Each row of a before or after table is a point. The points were changed in one or more steps. Then noise was added and the rows were shuffled. The steps act on how far a point lies along the listed directions, d1 being the first. Name the steps. A step turns or swaps two directions, mirrors them in a line or flattens them onto one, adds a multiple of one to another, or multiplies one. Angles are multiples of 10 degrees, from the lower direction toward the higher: turns from -170 to 170, lines from 10 to 170 but not 90. Use the fewest steps. Two steps may share a direction if one is a turn and the other turns, adds or multiplies; they go together, in the order done. Otherwise the lowest direction goes first.

Directions:
(1): [ 24 -41]
(2): [-41 -24]
Before (10 x 2):
[[-39  43]
 [ -5  36]
 [-10  20]
 [-23 -30]
 [ 20  -8]
 [ -5 -60]
 [ 27 -12]
 [ -2  57]
 [-33  18]
 [-11 -21]]
After:
[[ 55 -28]
 [-38   4]
 [-24  -4]
 [-53  18]
 [ 19 -14]
 [ 18 -31]
 [-31 -27]
 [-57 -21]
 [ 19  14]
 [ 23  26]]
Steps: turn d1 and d2 by -70 degrees

Directions:
(1): [  5 -53  25]
(2): [-56   2  16]
(3): [-15 -25 -50]
Before, 11 rows:
[[ -4  15   9]
 [  7 -10  -9]
 [-24   8  22]
 [-17   1  19]
 [  3 -10   1]
 [  1   6   9]
 [  0 -27 -24]
 [ 13 -19  13]
 [-16  20   3]
 [-12 -10  29]
 [-16  -8 -44]]
After, 11 rows:
[[-33  15 -11]
 [  8  47 -14]
 [ 11 -61  56]
 [-24  46 -20]
 [ 15   1  11]
 [ -4   9 -12]
 [ 16  -6  31]
 [  6  14   2]
 [ -7  -6 -13]
 [-23 -27   1]
 [-23  17 -10]]
Steps: turn d1 and d3 by -140 degrees; multiply d1 by 2

Directions:
(1): [10 -3  8 59]
(2): [  4   3 -60   8]
(3): [27 54  4 -2]
(4): [ 53 -27   1 -10]
Before:
[[-51  27   5 -60]
 [ 11 -24   3  20]
 [ 17 -13 -16  -2]
 [ -1 -16  10 -21]
 [-43  12  21  33]
 [ 28   8  -2  33]
 [ -4 -12 -26   8]
 [ 27  21 -10   4]
 [-11  20  16 -17]
 [-16  32  -8 -44]
 [ 26  16 -15 -18]]
After, 11 rows:
[[-49 -18 -12 -25]
 [  0  15  24   4]
 [  0 -34  33  33]
 [ -4  12 -21  16]
 [ -5 -22  24  -2]
 [ 17  16  -8  10]
 [  2  26 -15 -15]
 [ 29 -17 -12  -1]
 [-32 -35  56  40]
 [ 21  -4 -32 -23]
 [ 33 -13   3  16]]
Steps: mirror d1 and d2 in the line at 70 degrees; mirror d3 and d4 in the line at 60 degrees
